Rows are points. Each copy is the shape, with its points in the same order, turned, moved and blurred by noise. Is it also mirrored, or only turned?

Shape (6 x 2):
[[ 33  17]
 [-19 -72]
 [ 44 -25]
 [  2  72]
 [ -1 -32]
 [-10  34]]
Copy 1, 6 rows:
[[ 29 -34]
 [-61   2]
 [ -9 -53]
 [ 77  12]
 [-26 -11]
 [ 44  12]]
Copy 1 is: only turned
Copy 2, 6 rows:
[[ -9 -16]
 [-32  88]
 [-41  19]
 [ 52 -23]
 [-10  50]
 [ 39   9]]
Copy 2 is: only turned

Shape, 7 rows:
[[ 12 -25 -18]
 [  5 -23 -22]
 [ 18  41  -1]
 [-41   0   6]
 [ 12 -30  12]
 [  9 -30  15]
 [ 10  92 -27]]
Copy 1 (7 x 3):
[[-22  17 -27]
 [-21  10 -33]
 [-43  -3  34]
 [ 28  -8   7]
 [ -9  43 -14]
 [ -8  43 -11]
 [-65 -52  57]]
Copy 1 is: only turned
Copy 2 (7 x 3):
[[-11  20  15]
 [-11  25  11]
 [ 43 -23  23]
 [  7  -9 -37]
 [-32   0   9]
 [-28  -6  14]
 [ 95 -24  19]]
Copy 2 is: mirrored

Shape, 10 rows:
[[-14  19   7   7]
 [-44  24  24 -63]
 [ 25 -35  20  21]
 [ 13 -36 -31  12]
 [-36 -18  32  24]
 [-25  18 -39 -64]
 [-28  28 -63 -45]
 [ 13 -20 -16  13]
 [ 30  34 -58 -10]
 [ 56  38  28  -9]]
Copy 1 (10 x 4):
[[ 15   1   6   1]
 [ -5  31  12 -66]
 [-21 -34  28  27]
 [-32 -30 -26  29]
 [ -4  29  33  27]
 [-22  14 -45 -60]
 [ -5   5 -71 -52]
 [-19 -22 -17  12]
 [ 17 -47 -54 -23]
 [ 25 -64  29 -29]]
Copy 1 is: only turned
Copy 2, 10 rows:
[[ -4  17  25   8]
 [  2  -9  78 -52]
 [ 44 -12  14  54]
 [ 33 -15 -25  22]
 [ 49  37  37  20]
 [ -9 -31  18 -64]
 [-17 -13 -10 -67]
 [ 19  -6  -6  28]
 [-50 -22 -26  -2]
 [-36 -32  44  54]]
Copy 2 is: mirrored
Copy 3:
[[ 27 -17  -8  -6]
 [-40 -24 -71   6]
 [ 24   0  37  40]
 [ 10 -48  38  34]
 [ 39  -9 -30  39]
 [-52 -73 -27  -3]
 [-33 -95 -18 -21]
 [ 16 -31  34  24]
 [-18 -54  35 -35]
 [-10  28  30 -26]]
Copy 3 is: only turned

Shape (9 x 6):
[[-37 -64 -11 -18  45  20]
 [-34 -28  21  -9  15   1]
 [ 52  95 -37 -40 -20  24]
 [ 23 -31 -14 -26  79  19]
 [ 10  67 -28 -12 -44  38]
 [-35  11   6  33  19 -18]
 [-15 -13  44 -13   1 -42]
 [ -9 -64   5  20   5 -50]
 [ 19 -41  40  20  21   4]]
Copy 1 (9 x 6):
[[ 11 -44 -18 -42  53  38]
 [ -4 -22   8 -31   9  23]
 [ 18  88 -79  51 -30   3]
 [  5  16 -42 -34  81   8]
 [ 25  35 -44  63 -42  15]
 [-52 -19  -3   7   0  11]
 [-24   3  11 -51 -22  -3]
 [-25 -52 -14 -55   2 -32]
 [  0 -11  19 -26  33 -35]]
Copy 1 is: only turned
Copy 2:
[[-64 -47  -7  68  26  17]
 [-39  -4  -7  51  15  44]
 [ 29  -5 -53 -81 -38   4]
 [-70 -63  20  -3  24  15]
 [ 47   9 -52 -18 -24  -2]
 [-34  42  -7  28  37  19]
 [-52  32   0  33  -8  73]
 [-83  29  21  62 -17  23]
 [-39  -3  53  37   0  34]]
Copy 2 is: only turned
Copy 3:
[[ 22 -49   6  27 -53 -58]
 [  0 -25   6 -14 -21 -49]
 [ -3  78 -51  45  65   6]
 [  2 -31 -57  55 -25 -76]
 [ 24  59 -23   6  38  23]
 [  1 -49  -6 -19  25 -19]
 [-48 -18  14 -22   2 -52]
 [-50 -67  16   7 -37 -18]
 [-31 -33 -43 -19 -37 -43]]
Copy 3 is: mirrored

Shape:
[[-15 -15  30   2   5 -23  65  24]
 [ 59  14 -60  33  -3  39 -60  16]
 [-35  -5  42  -2  10 -25  -1 -23]
 [ -5 -10  14 -48   1  23  37  38]
 [ -5 -43  80  31   9   6   5 -30]
 [ -8 -29  20  -8 -15 -35  37  21]
 [ 19  63  -8  -1 -15  31 -16 -21]
 [-17 -70   1  -8 -42  26 -26 -44]
 [-24  14 -27  24 -37  65 -52  -5]
 [ 14  21  -1 -40  -7  27 -19  40]
 [ 11  32 -33   5  42  34  -4  12]
 [  5 -53   1   8 -23  21  -1 -50]
 [-29 -31  26 -34  10 -31  29   9]]
Copy 1:
[[ 12 -52  39   7  36  -7 -31   6]
 [-11  80 -51 -44 -16 -17  15 -29]
 [-21 -16  16  33  -7  35 -20  20]
 [-13  -8  44 -19  55   5  18  13]
 [-33 -35  29 -14 -48  31 -36  30]
 [ 14 -45  16   8  15  -6   7  18]
 [-51  64  17  21  -2   7   9 -40]
 [ -2  27  19  -4 -47   5  27  84]
 [ 13  95  10 -10 -29  28  20  -1]
 [-18  20  16 -17  41  20  46 -25]
 [-25  53 -17 -19  43   7 -28 -19]
 [-18  16  16 -11 -43 -17  -4  60]
 [ -5 -43  19  20  35  22   0  34]]
Copy 1 is: mirrored
Copy 2 (13 x 8):
[[ 28  31  -3 -31  45   2  20 -46]
 [-42 -57  17  13 -31   3 -41  57]
 [ 10  32 -58  -8  13  -7  29  -9]
 [ 25  57  17  -4   8   9 -24 -29]
 [-31  32 -72  -3  54 -38   6  -9]
 [ 29  31  -2 -37  33  -5  19 -12]
 [-20 -18 -33  -6 -64  14 -28 -11]
 [-16  39 -63 -36  31  26 -29  65]
 [  6 -34 -55  18 -19  18 -70  44]
 [ 15  35  14  15 -39  -3 -36   9]
 [-19 -17  11  42 -17  28 -17  -9]
 [-35  21 -54 -39  37  24 -13  34]
 [ 32  57 -15 -18  28   4  32 -11]]
Copy 2 is: mirrored
Copy 3:
[[ 15  -1  45 -12 -33 -49 -13 -38]
 [-21  38 -61 -29 -27  86 -24   2]
 [-26  10  13  27  -5 -41  29 -20]
 [ 52   2   9 -36 -14 -30  12  -3]
 [-40  -2 -30  22 -45 -76  10 -23]
 [ 12  21  40   2 -28 -42 -19  -8]
 [ -7 -17 -36   0  32  41  -7 -20]
 [-16  77 -56   3   5 -57  -4   9]
 [ 13  54 -78  14  12  34  11 -37]
 [ 41   1 -17 -17 -10  27  17  16]
 [ -7   4 -14 -48  -8  45  22 -36]
 [-33  50 -45 -11   3 -50 -20  -5]
 [  7  24  42  -5 -18 -56  22  -3]]
Copy 3 is: mirrored
Copy 4:
[[ 26 -37  19  44 -29  29  14   1]
 [-19  13 -49 -56  15 -88  -8 -30]
 [ 42   3  11   1  -4  36 -39  21]
 [-12  -7   8  25  12  14  45  25]
 [ 66 -31  24  33  39   6 -55  12]
 [ 33 -46   2  10 -17  33  15  -5]
 [-36  19  21 -44  -8 -37 -26  18]
 [ 42  -2  14 -40  73  19  -5 -44]
 [-45  30 -14 -36  49 -13 -44 -38]
 [-35  -1 -23 -19  16 -11  22  37]
 [-11  45 -15   2 -18 -51   1   1]
 [ 48  -3  32 -23  47  -5  -7 -37]
 [ 45  -8   1  14  -9  46  20  21]]
Copy 4 is: mirrored

Shape, 13 rows:
[[-43  24  -1  26   2  61  76 -41  35]
 [ 37  28   5  -2  30 -15 -34  21  17]
 [ 40 -44 -24  -3   3 -17  -2 -30 -12]
 [ 23  21 -17 -25  31 -17 -17  -9  -6]
 [ 40 -16  33 -11  48  11 -58  -5  -5]
 [-37   4 -16  32 -26  53  37 -23  23]
 [-67   7   2 -19 -25  52  37   7  -5]
 [ 59  22  21 -33 -12 -17 -16 -33   6]
 [ 54 -15   8  -6  29 -18  13  19 -15]
 [  5 -34  25   7 -16 -61  21 -29  26]
 [-10 -52 -36  -2 -34 -17  19 -11  51]
 [ 57 -16  14 -16 -12  -2   0  13  23]
 [-47  25  -8  64 -43  48  43 -23  -6]]
Copy 1 (13 x 9):
[[ 20  16 -74  19 -21 -19  45  69  21]
 [-33  46  12  17  38  28 -22 -12 -29]
 [-17  -1   7  10 -34 -16 -42 -37  -9]
 [-17  17  15  12  17   6 -37   9 -41]
 [-23  48  -2  -7  25  -6  -9 -52 -67]
 [  9 -10 -67  10 -22   9  35  27  23]
 [ 26 -17 -40 -45 -11  25  42  47   1]
 [  1  59   0  16 -26  33 -53 -10 -42]
 [ -6  38  46   9   1  -8 -15 -26  -6]
 [-61  37   7  -3 -71   8 -15   5   6]
 [-46  -6 -35 -24 -40   7 -33   1  48]
 [ -3  54   5  -7  -8  23 -30 -33  10]
 [ 12 -24 -59  37 -36  31  67  33  17]]
Copy 1 is: only turned
Copy 2:
[[-37  50  15  -2  20  34  11  76  22]
 [-13  -1 -40  38  17  14  13 -70  19]
 [-43 -35 -59 -19 -18   6   4 -22 -19]
 [-42 -22 -36  29   9  -5  23 -43  23]
 [-14 -14 -64  34   6  -3 -52 -58  21]
 [ -8  46   1 -32   8  16  19  48  15]
 [ 10   4  47 -19   1   2   6  37  40]
 [-30 -41 -47  14  63  -1   6 -38 -13]
 [-41 -33 -28   8  -6  42  -8 -57  -3]
 [-18 -23 -17  17  -8   5  11  -2 -77]
 [ 19 -17 -37 -16 -32  13  49  24 -37]
 [  5 -33 -44   1  19  43   5 -39 -13]
 [-23  72  29 -55  13   4  16  31   5]]
Copy 2 is: mirrored
Copy 3:
[[ 40 -34 -25 -49 -21  30 -57  81   6]
 [ 20  -1  30  33 -30  -9  23 -13  -4]
 [ -5  19 -38  38  -2  14 -24 -32   3]
 [ 31  10  11  44  -6  23  14 -10  12]
 [ 25 -15 -26  71 -43 -11  47 -10  -5]
 [ 10 -47 -28 -36   1  -5 -50  54  13]
 [  4 -13 -14 -32   1  -6 -19  81  68]
 [  1  -2 -10   6  -7  42  45 -30  -4]
 [-22  25   0  48 -44  21   2 -11  -3]
 [ 11  61 -44 -26  -4  -1   5  -7 -20]
 [  6  30 -32 -40   1 -23 -51 -24  30]
 [-22   4  -8   2 -40   7   6 -30   6]
 [ -9 -41 -18 -37  31  -5 -56  84 -12]]
Copy 3 is: mirrored
Copy 4:
[[-10 -69 -17  95   6  22 -31  11   1]
 [ -7  41  -4  -1 -19  21  -1 -63  -5]
 [ 17  -5  36 -13  11 -28  50 -16 -10]
 [  3  -2  -5 -27   1  32  15 -48   7]
 [-35  39 -12 -30  25  26  32 -29 -49]
 [-27 -55  -5  71  -9 -24 -29   3   1]
 [-46 -30 -21  41   3   3 -37  32  53]
 [-22   8  57 -14  16  32  10 -65  -4]
 [ -2  30  15  -8 -27  34  58 -24  -2]
 [ 39  27  59   9  17  -6 -12  10  -9]
 [ 38   9  29  45  35 -58   5  -7  23]
 [-25  38  38  26   3   6  29 -37   9]
 [-32 -64   6  57 -41 -20 -54  20  -6]]
Copy 4 is: mirrored

Shape:
[[ 28 -31  47 -49 -42  36  -1  18 -41 -88  18  11]
 [ 17 -44 -15   0  23   4  45   8 -47  33   2  15]
 [ -3  40 -19  33 -16  24 -54 -31 -24 -11 -73   3]
 [ -3 -35   3   6  21   6  21  31  48  45  26  21]
 [ 27 -11   8  -5  -5 -14  24  23 -21  13 -43 -28]
 [-14  13 -19  -6   0 -26  -4  42  70 -65  36  15]
 [ 35  11  41   7  52  45  11  28 -19  24 -11  41]
 [ 41  23   2  -2 -71   9 -29  27 -55 -13 -14  22]
 [ 70  28  26  46  23  36  26  -2 -13  51 -14  -7]
 [-49 -14  38  13  23  -1  49  -5 -15   3 -33  31]
 [ -3  35  -4  32  21  -9  52  -5  12  14 -21  26]
 [ 30 -46  -7   1   0  24 -43 -20  40  34  33  13]
 [  5 -38  11 -15 -23  72  -4  -9   7  27 -11 -31]
 [ 37 -50  32  -9 -43  15  -3  -4 -23  22 -13 -16]
 [-18 -10  -1   0   7 -15 -24  18   7  25  49  -5]
 [ 17   7  17 -55   5 -13  33   9 -37  17 -11   9]]
Copy 1, 16 rows:
[[ 18  -8  16 -36 -91 -13 -50  46  14  28 -11 -38]
 [ 36   9  38  37  15 -68  -9  48  26  -1  15  20]
 [-47 -22 -55 -31  12 -35  41  -9  -6  11  61  14]
 [  9 -15  56  35  67 -11 -34  15  10 -31 -11  -9]
 [  4  26  15  -6  24 -23  21  48  27  43  19  13]
 [ -9  -3   6 -12  22  37 -73 -25  13  16 -58  20]
 [  0 -11  27 -15  32 -38 -12  26  80 -37  46 -23]
 [ -9 -42 -15   9 -37  -1 -17  23  22  63  56  -2]
 [ 18  31  20   2  57 -35  10  -2  57   2  90 -37]
 [ 18   7 -34  -4  41 -36 -15  78  19 -44  -2   9]
 [  2  20 -27  -1  75 -31 -36  10  23 -17  30  21]
 [-34 -15  56  49  18 -23  -4 -21 -20 -14  11 -42]
 [ 16  -4  56 -18   4 -20  19  24 -39 -12  39 -31]
 [  3  -1  33  24  -5 -26   7  51 -15  30  30 -43]
 [ -6   3  25  43   3  25 -13   8  13 -21  -1  22]
 [-12  24  27   3  -1 -44 -35  72  36  10  28  29]]
Copy 1 is: only turned
Copy 2, 16 rows:
[[-22  24   4 -31 -64   1  48   0  64   9 -58  87]
 [  9  -4  27  40 -51  -7 -36  70   7 -19   1  27]
 [-48  25   3  -5  16  43 -27 -34 -17  14 -17 -34]
 [ 28 -40 -19  14 -15 -49 -24  53  33  16  37  12]
 [  4  25  18  -3 -14 -15 -22  22 -29  -6  15  55]
 [ 36  -6 -35  13 -24 -88  31 -37  35  43 -14   3]
 [ -9  31  -4   1 -47  16   2  54  41   4  59   0]
 [  1  58  21 -54 -15  11 -23  17  24  10 -57  12]
 [ 20  20  45 -11 -16  31 -38  24  29 -17  73   2]
 [  4  -6 -25  44 -47  30  -4  40 -19  56  20  36]
 [ 39  -2   0  26 -47   7 -22   4 -16  35  38 -13]
 [ -1 -55 -25  -4   6 -20 -30  23  66 -32   1   3]
 [-44 -58  25 -33  -5   3 -15  30  25   2  11  41]
 [ -9  -7  11 -28   0  14 -36  33  24 -17 -12  75]
 [ 34 -22  -3  22  23 -30  15  42  31   4 -14   4]
 [ 23  15   1 -15 -51   0  19  52 -26 -19  -5  36]]
Copy 2 is: mirrored
Copy 3, 16 rows:
[[-81  10  13  -7 -31 -33 -57  62  53  37  39  59]
 [ 30 -14 -33 -24 -31  15  -2  18  37   5 -17  18]
 [-76 -39  11  45  -1 -38  26 -19  -6 -32  -5 -27]
 [ 15  27  15  -9 -10  54 -15  41  -9  31 -55  -8]
 [  4   7  18 -25 -30 -44  19  17  16  10  -7  -1]
 [-48  73  48   2  -3   7 -95  17   0   3 -34 -28]
 [-22   2 -51 -11  35   4  17  35   7  55 -13  -7]
 [-76 -33  -7   7 -32 -72 -18  51  31  -2 -40  12]
 [-18 -29  -4 -40  37  -9  54   7  32  43 -49 -15]
 [ 15 -29  -1 -21   3  19 -24  30 -27   1  39 -16]
 [  7 -13   9 -28  37   3 -14  13   4 -17 -19 -45]
 [-23   5  34  48 -13  46  -1  16  20  37 -70  31]
 [-46   1  34   2 -28  34  50  42  14   7 -13  42]
 [-18 -30  35   1 -45 -17  20  46  28  34 -20  43]
 [-19  15  10  -7 -23  17 -38   2 -27  14 -63  31]
 [ 16  12 -13 -18   6 -44 -10  43  10  -5  -4  40]]
Copy 3 is: only turned

Shape (15 x 12):
[[ 10 -27   2 -15  12   5  17  23  -5 -11 -21  14]
 [  0  12   1   8  17 -15  -9   7  35  -1  -4   7]
 [ 15 -23  18 -19 -18 -42  -9  22  -5  12  36  13]
 [ -2  17  13  19 -11   7  -2   7  -7  22 -14  16]
 [-11   3  18  -9   1  16  95 -21  -3   3  15 -45]
 [ -9   6  10  15  21  -8 -12  18 -16   9  -5 -10]
 [ -1  18  23  24  -7   4  -4  11 -14   8 -20  15]
 [ -3  -8  -3   5   0   3  -1 -21  -4   7 -17 -17]
 [ 15  22 -27 -12 -36   8  -8  20 -10  -1 -14  12]
 [ 40  20  19 -35  15 -15  -8 -24  16  11 -22  -5]
 [ -3  19   9  19 -30  -8   5  -1   5   1 -23 -21]
 [ 16 -17 -13  20  17 -22  -3  14 -13  19  -7  20]
 [ 20  22  18  11   6   6   6 -35 -11  -7   3   6]
 [ 12 -32  -6  19   8  14  10  16  13  16   7 -34]
 [  0  -5  15 -20  15 -17  -7  -6  16  20  10  13]]
Copy 1 (15 x 12):
[[ 22  16  -7  22 -11  18  22   7   4 -18  -5 -24]
 [ 19 -16  25  19 -14  14 -16   1 -10   4 -26  -4]
 [  8  17 -15  43  24  14  -7  41 -19  23 -19  14]
 [ -4  -6  15  -2 -20   5 -12  16  -2  -5  17  16]
 [ 44  -6  10 -24  43 -73  34 -10  -2 -17  -1 -14]
 [ 11  14  -4  11 -17  -3 -34   1  -2 -18 -10   8]
 [-11   0   8  -1 -31  -1  -9  20   0 -14   8  17]
 [  6   5   6  12  -6  -9  -6 -27   6   7   7   1]
 [-10 -34 -13  13  -1  25   2  14  33   1  12  10]
 [ 41 -15   3  35 -38 -12  10   3  11  44 -11   7]
 [ -4 -13  24  13  -3  -9   2  -7  17  -7  -6  31]
 [ 16  -1  -9  35 -13  19 -16   4 -29 -13  14   0]
 [ -3 -20  -9   1 -28 -29   5  -7 -16  17  -7   2]
 [ 34  15  -3  -4  18  17   1 -30 -16  -8  -1  14]
 [ 22   9  13  23  -5   3 -14  18 -11  30 -12 -13]]
Copy 1 is: mirrored
Copy 2:
[[  9  36  -3 -15 -23   7  -6  19   6   2  -7 -27]
 [ 29  -2 -16   9  24  18   4  -2 -12  13   0 -22]
 [  4  11 -17   7 -35   3  22 -21   2  50  18   7]
 [ -7  -2  15  -1   0  29 -20  -8 -26  11   5 -16]
 [-71  34 -49   4   5  -1  21  19 -45 -41   4  -2]
 [  2   2  14   8   3   4   1 -27  -1  -5 -11 -19]
 [ -9  -7  17   7  -9  34 -19  -5 -24   9 -14 -22]
 [ -5  -2   9  12  -1   6   0  15 -10 -19  19 -11]
 [  4  -1  30 -37 -13  24  18  14 -28  21  14 -19]
 [ 42  -7 -29  -3 -23  36   7  -1 -25 -28  31  -9]
 [-19 -10  14  14   1  36  21   8 -22  -3   2 -23]
 [ 20  23  11  11 -15  -6 -10 -13 -16  20  10 -38]
 [  2 -23 -12   6 -16   0 -11   3 -47 -13   1  -5]
 [-22   7 -14  -1   9 -16   7  -5  15  -2  26 -46]
 [ 21  10 -22   8  -1  12  -9 -12  -4  10  20   9]]
Copy 2 is: only turned

Shape:
[[ -7  16  24   7  -4 -14   4 -37  -9   1  15  -6]
 [-17  23   6  21 -38 -21  -7  14   5  10 -11  -2]
 [-14  22  31 -48  27 -21 -22   4 -14  -4  -5   2]
 [  3  -3  -4 -27  20 -12  27  14  -3  25  11  15]
 [ 11   9  34  15 -40  -9   5   5  -2 -80   6  10]
 [ -6  14 -39  13   9  43  -8  -1 -12  -3   9 -20]
 [ 50   3  28 -38 -36  -7 -11  -2  72 -47 -12   6]
 [-19  17  12  -6   5  41  -2   7 -12 -28  68 -21]
 [-12 -60 -67  20  37  -2  -3   8  37  17 -13  12]
 [ -6  23  13  -4  20 -16 -16  -4  31   4  22  47]
 [-20  24  32  24   6  31  -6  10  18  21 -15 -18]
 [-17   7  31  10  33  -8  11   4 -12  12 -19  20]
 [-30 -53 -84  26  24   2   9 -10 -15  -5  17 -23]
 [-27  25 -13  13  24  17  23  -3  37   9 -32  13]
 [ 44  -4  -5 -43  28 -14 -18   2  -5  16 -24  31]
 [-23 -21 -70 -47 -69 -14 -18 -15  14  11   5  -2]
 [-22 -18  27 -10 -24  31  -1 -10 -18  14 -32  23]]
Copy 1, 17 rows:
[[ 42 -38   5   3   2  22 -18 -14  -6  14  -3  24]
 [ -8 -15   4   1  -6  47  16  10 -14  24 -11  -3]
 [  3 -56  18   0  -3 -14  17 -49  16  26  27  16]
 [ 20  -2 -14 -15  10 -23  -3 -18  19  31   3  17]
 [ 22 -13  15  22  56  66 -15 -36  11   8 -10 -43]
 [ -5 -13   9 -33   8  -8 -42  16   3 -12  10 -15]
 [ 35  15  26  -7  20  24  53 -80   3 -29 -23 -42]
 [ -1 -49 -11 -56  28  17 -53 -25   8  -3   1 -10]
 [ -3  31 -23  26 -43 -50 -18  23  41 -20 -25 -18]
 [ 32 -27 -33  -5 -35  -5   6 -47  -6  24   4 -22]
 [-19 -27  -1 -11   6   5  -9  -7 -50  11 -12  -2]
 [  6 -28  -6  35   3 -18 -10 -13 -20  41   6  14]
 [  8   2  -6   6 -20 -21 -73  49  54 -20 -24  -2]
 [ -5   5  17   5 -15 -34 -12  -4 -36  41 -23 -23]
 [ 35  -4   0   8 -10 -28  38 -29  22  -3  48   0]
 [ 10  43  31 -38 -65  47   1   5  57  -4  -7  13]
 [ -6  21   8  21   2  27 -16 -22 -26   7  26  35]]
Copy 1 is: mirrored
Copy 2:
[[ -3  -8   8  34  -1  24  14  -9  -5  30 -45  -4]
 [ -9 -13   3  31  28  24 -11 -36  23  -9 -16  13]
 [  5   9  -7   7  37  -3  53 -29  -3  41   1 -16]
 [ 20 -30 -16   0   2  16  16 -24 -31  20  11   2]
 [-14  -7 -44  86  14  -5  15 -12  13 -16 -29 -27]
 [ 32   9  14   9 -26   1   6  25  30  -8   4   7]
 [-52  -1 -44  11   4  11  28 -41   1 -52 -23 -68]
 [ 43   3 -24  37 -40 -10  53  -5  31   9 -33  18]
 [ 68  10 -12 -34   2  18 -57   0 -30 -13   7 -19]
 [ 14  -9 -33  -1   3  41   8 -40  17  37 -13 -35]
 [-14  18   8   6 -20  -9 -12 -34  28  20 -10  18]
 [  3   0 -10  21  11  -2  -9 -25 -12  60   5   5]
 [ 95   5  15  10  -5  12 -33  37 -28 -20 -15   3]
 [  8   2  24   8 -28   8 -31 -34   5  22  21 -25]
 [-10  -2 -27 -28  29  22  27   1 -25  21  28 -30]
 [ 41  20  21  10  28  72  27 -19  -7 -76  -6   2]
 [-17  49 -11  34  -2  21   4 -20 -20   8  17  26]]
Copy 2 is: mirrored
